Each row is a point. Two turns around zero, p and q, are shown by what they do to some points. Write where each new point lands after one turn and then the other. Backwards means that the second turn is done in reverse. Each puzzle has new turns, and all numbers are rounded.
In the rows, zero is written as 128.

Turn p:
[106 163 155] -> [123 172 107]
[151 136 125] -> [138 133 150]
[130 109  93] -> [145  92 127]
[125 104 139] -> [105 115 128]
Turn q:
[115 124 139] -> [134 114 119]
[160 169 124] -> [ 87 135 160]
[136  94 136] -> [163 129 136]
[100 125 113] -> [128 134  97]
Where do these land?
p, then q: [114  94 151] -> [140 126  86]
p, then q backwards: [146 148 129] -> [149 113 120]
p, then q backwards: [160 136 114] -> [155 110 143]
q, then p backwards: [ 92 134 118] -> [ 90 124 128]

Turn p:
[ 96 132 132 116 125 159] -> [109 104 131 112 109 153]
[123 107 124 123 100 153] -> [141  93 133 139 111 137]
[136 112 146 146 127 103] -> [133 126 140 135 158 107]
[113 170 109 129 122 107] -> [ 97 155 126 129 101 108]
[114  99 114 148 121 164] -> [126  97 132 157 127 161]
[158 123 128 119 156  72] -> [142 162 100 122 165  91]
[157 152 145 115 145 137] -> [149 158 135 101 127 139]
Turn q:
[125 137  98 134 101 150] -> [105 133 114 118 136 164]
[134 147 105 128 150 153] -> [109 101 105 137 146 132]
[135  90 149 141 117 155] -> [127 128 164 156 112 153]
[103  94 114 143 122 148] -> [ 90 126 155 128 111 143]
[159 122 106  92  98  90] -> [168 130 136  75 149 144]
[110 118 149 128 148 106] -> [131 133 142 130 114  92]
[130 153 119  90 132 129] -> [132 130 115 118 170 118]
[117 137 156 148 148  94] -> [143 137 118 134  98  88]
[138 154 156 148 136 128] -> [145 135 103 157 116 118]
Where do these land?
q, then p: [143 137 126  84  97 155] -> [127 158 124 108 142 177]
p, then q: [108 104 128 133 147 103] -> [105 106 133 115 120 101]
q, then p: [148 142 103 110 100 168] -> [121 131 117 126 129 189]
q, then p: [100 116 152 151 126 124] -> [112 127 158 129 113 102]
p, then q: [152 108 154 162 139 142] -> [142 103 127 174 124 115]
q, then p: [127 123 120 123 144 111] -> [135 120 115 122 136 111]
q, then p backwards: [120 147 124 128 170 128] -> [110 106 119 121 114  96]
p, then q: [109  99 128 152 122 114] -> [115 114 143 131  96 108]
q, then p: [144 176 117 111 108 107] -> [141 164  86 132 108 142]

Turn p:
[127 126 153 103 116 111 119 102] -> [148 113 104 112 154 112 137 123]
[144 168 117 137 161 113 132 149] -> [135 178 131 137 102 114 115 115]
[100 105 149 152 133 142 158  93] -> [122 117 125 162 154 133 164 164]
[127 103 120 111 109 120 150 157] -> [ 94 107 109 115 105 132 133 122]
[159 151  91 137  99  98 127 149] -> [120 135 154  91  86  95 118 119]
[158 105 115 129 124 123 141  99] -> [152 111 126 115 107 129 146 157]
[112 127 148 120 136 162  96  97] -> [156 120 135 137 175 155 123 126]
[129 136 128 142 128 147 132 167] -> [ 95 147 137 129 121 143 108 128]
[152 123 154 133 117 112  92 101] -> [163 114 123 110 151 106 104 147]
[102 105 127 134 129 131  99 150] -> [113 102 133 150 135 135  99 114]
[100 159 106 110 156 148 162 143] -> [111 165 130 150 116 152 160  93]
Turn q:
[131 122 111 122 121 142 157  74] -> [120 133 166 145 152 129 172 124]
[150 126  87 110 171 127 147 156] -> [ 75  93 119 105 142 147 121 114]
[ 89 110 105 119 127 118 130 126] -> [122 133 130 120 115 108 142  87]
[131 131 108 112 123  85 133 120] -> [128 131 125  99 162 109 131 112]
[128 118 153 155 104 118 105 121] -> [174 127 121 139 121 113 125 141]
[112 135 139 109 136 138 117 114] -> [113 149 133 145 123 112 124 130]
[134 144 195 160 134 162 140 160] -> [140 138 110 135  77 162 122 189]
[ 98 161 121 140 138  98 123 121] -> [129 156  86 125 142 118 143 113]
[156 121 123 151 151 116 115 149] -> [129  89 100 124 134 133 116 139]
[125 127 137 119  84 173 114 134] -> [150 145 164 153 106 149 102 122]
[155 112 127 111 119 129 127 133] -> [128 111 152 119 137 127 110 135]
Where do these land?
p, then q: [133 132 137 132 116 110 138 155] -> [132 147 120 120 131 112 124 102]
p, then q: [148 114 148  45 106 109 109  95] -> [ 80  85 184 122 175 113 127 110]
q, then p: [112 155 121 150 129 112 113 125] -> [146 141 154 130 101 128 140 126]
q, then p: [117 161 118 111  97 136 123 136] -> [155 157 147 121 153 135 124 121]
q, then p: [132 132 117 140 149 134 126 167] -> [128  95 150 127 128 152 131 116]
q, then p: [148 145 123 142 132 141 141 102] -> [111 150 127 151 121 147 128 144]
q, then p backwards: [140  66 141 151 131 167 109 118] -> [115  82  78 157 136 104 117 109]
q, then p: [114  95 110 138 145 112 143 127] -> [127 101 108 127 119 121 162 134]
q, then p backwards: [108 153 137 143 147 131 150 127] -> [133 129 137 116 139 136 170 133]
